Each row of a before or after table is a point. The points were changed in one or more steps. Then noise was added and the rows were shuffled. The steps act on how far a point lies along the listed directions, d1 being the first. Name the steps. A step turns or swaps two directions, mirrors them in a line or flattens them onto one, adds a multiple of one to another, or multiplies one. Angles are multiples of 10 degrees, from the lower direction toward the higher: turns from -170 to 170, lines from 10 to 170 but not 90. Use the fewest steps. Two steps may share a direction if one is a turn and the other turns, adds or multiplies; they go together, in the order done. Otherwise the lowest direction goes first.

Directions:
(1): [ 32 -37]
(2): [-37 -32]
Before (14 x 2):
[[-27   2]
 [-26  -6]
 [ 24 -42]
 [ 57 -16]
 [ 61 -14]
 [ 93  23]
 [ 24  40]
 [-38  -6]
 [ 52  31]
 [-31  23]
 [ -2 -19]
 [-22  25]
 [-26 -17]
 [-30 -29]]
After (14 x 2):
[[-11  48]
 [-72  -6]
 [ 37   9]
 [-57  -9]
 [-93  40]
 [ 31   3]
 [ 24  23]
 [ 21 -12]
 [-45  34]
 [ 23 -21]
 [ 36  -1]
 [ 26 -33]
 [ -3 -20]
 [-33 -32]]
Steps: swap d1 and d2

Directions:
(1): [17 51 38 20]
(2): [ 45 -22 -14  45]
(3): [-17 -39  52  14]
(4): [-46  11 -19  46]
Before (12 x 4):
[[ -3  15 -11 -16]
 [  7 -43 -13  12]
 [  6  -5 -23 -14]
 [  7  21  -6  18]
 [  4   7  18  -2]
 [ 23 -22 -48  21]
 [ -5  19 -19  -9]
 [-32   7 -68 112]
 [-20  10 -37   4]
 [-16 -26  49  28]
 [-12   2  36  -9]
 [  1  31 -20   7]]
After (12 x 4):
[[ -4  20 -15 -20]
 [-18   8 -32  -2]
 [-22  13  30 -16]
 [ -5  15  -5 -26]
 [ 10  13 -98 121]
 [ 23  28 -16  13]
 [ 38 -42 -38  42]
 [  5  12  12  -6]
 [-22 -16  32  39]
 [  3 -15 -10 -11]
 [  5 -58  -3  37]
 [ 15  35 -25  -6]]
Steps: add -0.7 times d1 to d3; turn d3 and d4 by 20 degrees; multiply d2 by 1.6

Directions:
(1): [ 40  17 -25 -61  27  14]
(2): [ 20 -60  42 -18 -11  32]
(3): [-51 -11  -6 -53 -34 -21]
(4): [ -4   2 -44  12 -40  58]
Before (13 x 6):
[[-15  -8   8 -25 -14 -25]
 [  4 -10  19 -35  13 -11]
 [-20  -5  19   7   7 -27]
 [-16  29  -3  17  18  -8]
 [ 14 -16  18  -6   6 -19]
 [-15 -31  37  33 -19 -26]
 [ 31  19   7  23  43 -16]
 [ 41 -18   5  -7   6  25]
 [ 62 -16  27 -32  45  24]
 [-11 -12  11  19   0  19]
 [ -5  -4  -8  16  -9  10]
 [ 10   1   5  24 -10   2]
 [-32  38 -37 -15  -2 -40]]
After (13 x 6):
[[ 30  54 -22  20  46 -37]
 [ -6 -15  20  20   6  13]
 [  3  16 -29  10 -10  -3]
 [ 35 121 -68  24  77 -37]
 [ 23 -16  20  24  -8  11]
 [  2 -23  17   8  -6  43]
 [ 46  17 -19  48  21  40]
 [-18 -28  -4   5 -32  32]
 [-33  -4 -16 -32 -37 -10]
 [-22  43 -39 -20   3 -17]
 [-13 -52  17  35 -56  33]
 [  6 -24  19   8   1   1]
 [-21 -43   3 -48 -41  19]]
Steps: add 1.5 times d1 to d2; turn d2 and d4 by -160 degrees; multiply d3 by 1.6

Directions:
(1): [-69  34  15  -9 -28 -26  -8  42]
(2): [-37   2 -22 -15  -5 -20 -29 -79]
(3): [  0  65   8 -32  58  29   2  -6]
(4): [ 15  15  42  -8 -53  53 -37 -13]
(5): [ 34  11  62  -6   6 -64  -6 -14]
(6): [-28   4  33  80  25  16   1 -17]
Before (9 x 8):
[[ 18  14  16  23  59 -12  18  -9]
 [ -1  -4  -8 -30  11  14   2 -13]
 [ 24 -54 -24  24 -23 -12   4   6]
 [-15 -37 -39  29 -31  73   6  38]
 [  6 -31 -22  19  -4  36  -1 -11]
 [-28  -8 -19 -20  30 -69   8   4]
 [ 23  22  46  11   1  16   7  -5]
 [ 19  11  20  -3  15   7   8 -30]
 [  0   2  28  50   5  17 -16 -20]]
After (9 x 8):
[[ -25   14    9  -14   26   30   -8  -40]
 [  29 -111  -15   59 -102  -19   -2   27]
 [  58   47    1  -58   52   28   14   15]
 [  -5  -47  -43   25  -17   15    9    1]
 [  13  -18  -44  -15   19  -43   10    0]
 [  17   24    1  -22   51    6   16  -38]
 [  43   23   16    2   59   -2   44   34]
 [ -16  -71  -44   50  -46   36   42  121]
 [ -15    5   29  -44  -47  -13  -60  -60]]
Steps: turn d1 and d5 by 20 degrees; multiply d2 by 3; multiply d3 by 2.5; turn d4 and d6 by 140 degrees

Directions:
(1): [ 38 -58  44 -43 -32  28 -10 -17  15 -45   7]
(2): [-10 -42 -75   6   0  -3 -50  27 -21 -43  -3]
Before (8 x 11):
[[-58  52 -44  44  18 -27  30  26 -11  65   1]
 [ 25 -30  24 -33 -18   3  18 -16   4 -14 -16]
 [  3  34  13  -3   8 -17  22  -2   5  -1  11]
 [ 16 -72 -70 -21 -28  25 -68  26 -18 -44  16]
 [-66  98 -24  54  42 -55  46   8  -9  79 -22]
 [-35  44 -57  40  50 -24  18  24 -20  34  -4]
 [-13 -47 -71   4   7  -3 -54  21 -19 -37 -22]
 [  7  11 -31   8  25  19 -11  18 -11 -12  -7]]
After (8 x 11):
[[ -24   87   84   10   12  -28   83  -33   24   78  -12]
 [ -33   60   34   18    4  -11   65   -4   14   78    7]
 [ -22  -14 -114   23    4   -3  -57   43  -33    1   10]
 [ -39    9  -78   34   32  -24  -30   24  -22   11  -27]
 [ -17   64   14   25   42  -14   57   -1   -1   57    0]
 [   3   29  -20   14   29   15    2   14   -8    4   -8]
 [  19  -44  -11  -27  -14    0   -3   -3   -7  -28  -19]
 [  11   20   24  -15    0   -9   20   -7   10  -14   12]]
Steps: turn d1 and d2 by 50 degrees

Directions:
(1): [-48 -20   6  23  -6 -35  60   5 -29  49 -53   8]
(2): [-10  -5   9 -32 -23  33  60   4 -25 -55   3 -65]
(3): [ 42  48 -21 -42  40  19  -2  27 -47  14 -53   6]
(4): [ -7 -52 -22   7  38 -23 -52 -13 -35   9  -7 -70]
Before (13 x 12):
[[ 26  40 -11 -32  33  33 -25  -5 -14 -25 -12 -18]
 [-12   8  13  -3  -8  -7  45   2 -25  17 -26  18]
 [  7   5  -9  11   8 -16 -23  11 -16  21 -13 -10]
 [ 65  13 -27 -22  46   6 -81   9  -8 -11   7   3]
 [  5  -1 -10   3  22 -28  -4  -4 -24  27 -32  -6]
 [  8  -1  -5   4  18 -14 -37   1  15  16   7  28]
 [ 18  -7 -20  -7  29 -13 -23   2  -7   2 -12  -9]
 [ 19  27 -12 -12  -2   7  -6  14   7  -6  -4  23]
 [ -4 -38  -2 -13   8  11 -15 -15  -6 -42  33 -72]
 [ -1 -16   4   7  -3 -12 -25  -7  12   4  18  10]
 [  7   5  -5  12   6 -10 -18  10  12  26   2  31]
 [ 33   6  -7 -27  22  21 -35   4  -2 -37  25 -26]
 [ 18  18   6  27  -9 -19 -29 -19  15  33  -3  49]]
After (13 x 12):
[[   0   -5   -5   -3   18  -12  -12    5   -5   13   -8    6]
 [  21   40   16    9  -29    3   13  -10   19    5   -2   53]
 [  -8   33    4    1  -32    1   49   18   19    7  -17   53]
 [ -14  -57  -24   13   40  -37  -32  -11  -27   15  -20  -55]
 [  15   -3   -7  -14   18   -4  -29    3  -16    5   -3   -5]
 [ -18  -60  -27   16   51  -57  -12    2  -75   51  -69  -49]
 [ -11  -34  -11   24   10  -29  -37   -3  -22   15   -4  -52]
 [  -9  -25  -16   -8   44  -22    1    8  -59   28  -49  -39]
 [   9  -63  -39  -18   82  -19  -72   -9  -77    6  -26 -123]
 [ -43   -9    1   11   21  -20   25  -14  -31   29  -51  -18]
 [  -8   12   30   11  -45    7   30  -12   37  -20   40   45]
 [ -17  -56   -8   23   15  -42  -35  -29   -9    7    8  -55]
 [   3   11    1    6   -9    1    7   13   14   10    6   28]]
Steps: turn d1 and d3 by -120 degrees; multiply d2 by 0.4; multiply d4 by 3

Directions:
(1): [ 41  33 -18 -30 -13 -12  52 -50  57 -56 -23  -5   5 -17]
(2): [  1   5  32  20 -42   3 -46 -37  19  45 -54 -37  -2 -57]
(3): [-51  -9  41 -82  14  22  34  24  -4   4   3 -21  17 -49]
(4): [  7 -65  -3   8   7  83  -7   4  42 -13 -32  48  -2  -1]
(5): [-41 -54 -18  -2  33 -39 -28 -18  33 -35   8 -43 -61  -2]
(6): [-23  12 -48 -37 -73   8 -36  13  45  18  54  13   1   4]
Before (10 x 14):
[[  10   -6  -29    2   24  -10    9   -1   18    0   15    9  -21   20]
 [  30    6   -1   35  -42   45  -53  -16  -18   43  -18   -1   17    8]
 [  -7    9    7  -14   -8   -7   41    1  -20   12    1   15   11    7]
 [  68   36    4  -18   -1    5   41  -39   12  -37  -35    3    5  -20]
 [  48   27    1   51   29  -16   18  -12  -11  -22   -1   35    7   39]
 [  -9 -107   41   48   14   91  -83   36    3   51  -65   33  -40  -27]
 [  11  -36   53   69   14   34  -61  -25  -28   72  -83    1   -4  -45]
 [  40   78   51   30   16  -21   46   33  -90   32   18   -5   47   28]
 [  55   73   -1   -5   -7   13   59   29  -76   17   31   48   55   61]
 [ -25  -34   -7   37   -8   16  -55    0    4   -6  -12    1  -20  -13]]
After (10 x 14):
[[  24   56  -12    3   -4  -50   11  -19  -30   18   14   -5   12    1]
 [  83   62   22    0  -28   52   67  -15   28  -15  -29   35   53   -4]
 [  44   12   -7   48   -6   20   -7  -14   24   -6  -16   51    9   22]
 [ -16   15  -18   18   -3  -41  -17   -9  -11  -30   15  -24  -18   -3]
 [  -9   79    8   -9   -7 -118  -19   21  -71   30   43  -60  -30    1]
 [  18  -32   10   13    4   67  -28   32  -27   25   -9   43    1    6]
 [  48   41  -14   15  -17    2    2  -29  -24   -3    0   -8   19   27]
 [  -7   -3   11   -8  -14    7   32   -5  -11   16   -9   18    9   -1]
 [  10   -9  -20   10   17   -2   -3   -8   20   14    2    3  -21    8]
 [  76   49   13    4  -34   54   51  -13  -19   12  -41   48   53   15]]
Steps: add 0.5 times d3 to d4; turn d1 and d4 by 130 degrees; multiply d2 by 0; flatten d5 and d6 onto the line at 10 degrees

Directions:
(1): [-41 -22   1  -1 -66 -36  61  37   9  23 -19   7 -36  31  -9 -49  53  16
  37  25]
(2): [-13  -8   1  18  75   7  22  63   0 -16 -47  59 -36 -24 -10   6 -46  48
  16  26]
Before (9 x 20):
[[ -38  -14  -30   33   32   -2   40   51   10    6  -19   30  -33   -8
    -3  -33   -9   13   38   36]
 [  57    6   -5   -2  -43   32  -53 -102  -28   18   47  -79   68    9
   -10   17   12  -43  -27  -50]
 [  -2    5   14   25   29   11  -14    6    8  -48  -28   19    4  -22
     5   40  -17   17   -1    3]
 [ -15   -7  -24    1  -18    3   20   40    1   24   -1    7  -15   -7
    -7   31   -6    9   10   16]
 [  29   12   -3  -29   22   38  -55  -24   15  -11   14  -16   27   -8
     9   10  -23  -29  -34    9]
 [ -84  -35   -4   -6  -70  -54  106   82   38   11  -56   47  -73   18
   -29  -62   56   28   64   37]
 [  12    0   -1   -3  106   29  -32   22   -9  -44   -6   54    4  -55
    -8   52  -70   28  -26  -12]
 [ -30   -3  -25    9  -51  -30   56   41   22   18  -22   27  -38    6
    -8  -38   20   12   29   16]
 [ -33  -19    3   34   15    0   76   77    1   14  -53   43  -47   -5
   -21  -30   21   32   34   17]]
After (9 x 20):
[[ -19   -7   10   17  -55  -15   13  -11   10  -31   -9  -16    4   14
     7   11   50   -1   17   -1]
 [ -47  -15  -31   28    6  -18   52   48   17   17  -13   20  -35    8
    -8  -41    6    9   36   34]
 [  19    9   -4  -37  -36   23  -45  -30   20   12   25  -34   25    8
    10   -5    7  -47  -28    2]
 [ -48  -19   -5   18   68   -9   59  112   27  -26  -81   99  -77  -40
   -36   -8  -46   63   46   41]
 [ -19   -6  -19   -4  -17    6   11   35   -4   24   -5    0  -29  -16
    -4   34   -3    8   15   14]
 [ -28  -17   -2   38    6   -2   84   79   -1   24  -52   38  -48   -6
   -23  -34   26   27   37   12]
 [ -15    1  -31   21   36   -6   32   48   13   -5  -37   55  -33  -20
   -10   -4  -37   34   22   13]
 [  74    9   -6   14   29   54  -73  -93  -34   -5   32  -60   64  -19
   -11   43  -35  -27  -30  -49]
 [ -34  -19    1  -31 -111  -38   28  -17    6   22   35  -31    4   36
     1  -37   89  -21    0  -20]]
Steps: swap d1 and d2

Directions:
(1): [ -6 -10 -16  19   0   9  28 -14  31 -38  -3  -2  10 -65 -48 -44  56  62
 -30   1 -80  38   7 -13]
(2): [-24  33  -6  35 -30 -40  40 -29  34 -24 -48 -55 -48  37   7  50 -55 -11
 -21  16 -57   1  11  15]
(3): [-34  18  33   4   4  51  25 -37 -38  14  -7 -72  17 -39  -4  21  -7  49
  57  11  33 -21  67 -20]
(4): [ 14 -11  53 -49   0  35  13 -25  15 -35  24  35 -31 -15  27  45  29 -26
  26  95 -37 -16 -23 -17]
(5): [-50 -39  10 -47  17 -31  28  -3  38 -24  34  25   3  50  20  19 -12  50
  -8 -50   4 -18  19 -85]
Before (10 x 24):
[[  5  19 -10   9   4  -9  15 -13  29 -34  -2  -9 -27  18   4  10  -8  11
  -44   7 -25  18  -1   3]
 [  9 -16 -11  12  27  51  -8 -10 -35  15   7 -23  65 -93 -63 -87  63  71
    1 -29  22  56  25   5]
 [ 57  18 -18  39  -9  51 -58  21 -93  57 -31 -17  58 -98 -62 -79  35  -3
   24   1  51  27  16  49]
 [ 25  -2  21   6   9  39  -6 -15  -6  15 -30 -29 -18 -23  14  41   8 -38
   49  77  -3 -11   3  11]
 [ -4 -31 -43 -49  19 -20 -24  56  45  23  27 110  21  51  18 -41  -3 -23
  -67 -38  12   6 -40 -32]
 [ 20  30 -21  45   6  42 -15  15 -53  50 -12 -17  48 -72 -28 -72  68   7
   10 -12  51  17  10  61]
 [-39 -36  15 -19  27  13  22  -5   3   4  37 -10  38  -7   2 -17  22  45
  -11 -21  19 -11  23 -42]
 [ 48  -3  11  10 -36  31 -43   5 -46 -11   0   0  10 -43   1 -34  23 -33
    5  51 -20  -6 -10  39]
 [  9  12  22  -8   2  39 -14 -12 -22 -12  -3  28   2 -41   8 -15  21 -47
   24  58  -3  17 -28  25]
 [ 44 -18  20   1  10  66 -33  -8 -23   7  27  25  15 -71 -19 -36  62 -28
   56  69   4  17 -18   8]]
After (10 x 24):
[[   0   40    9   27  -11   33  -12  -20  -34   -4  -30  -22    2  -44
   -10  -22   -8  -33   25   35    3   23    3   51]
 [  19   -2  -11  -14   19   20  -10    7    9  -25   29   29    1   -4
     3  -20   34   14  -32    5   12   18  -12   -1]
 [ -45   20  -10   52   -6   -2   63  -60   11  -19  -52 -120   12  -34
   -48   -2  -18   90  -13  -27  -41   50   68   -4]
 [   8   34   -1   71  -22   43    1  -36  -26   12  -43  -87   -3  -57
   -31   -3   -3  -13   54   55  -21   19   29   34]
 [ -17   51  -41   93  -32  -18    7  -21  -44   33  -86 -112   15  -22
   -60  -19  -58   37   -1  -44    6   25   68   26]
 [ -39   60  -35   81  -16  -10   41  -21  -16   36  -54  -91   15  -11
   -21  -24   -7   38   -7  -50   14    7   56   42]
 [  24   21   -6   48  -42   15  -30   -6  -55   -1  -26  -56   19  -38
   -10  -33   -7   -7   10   13  -13   -9   24   45]
 [ -47  -16   27  -68   30   81   16   -5  -18   40   32   17   45  -27
    16  -12   12   43   33    9   58  -30   52  -71]
 [ -45  -20   31   -2    3   -5   51  -27   28  -19   12  -36   -5   18
    12   32   -5   19  -15   23  -31   -9   18  -34]
 [  43    4  -22   32   -1    2  -28   11    7   17  -47  -12  -23    2
     5   13   -4  -67    7   46  -10    9  -27   49]]
Steps: turn d2 and d3 by -110 degrees; add 0.3 times d1 to d3; turn d4 and d5 by -40 degrees
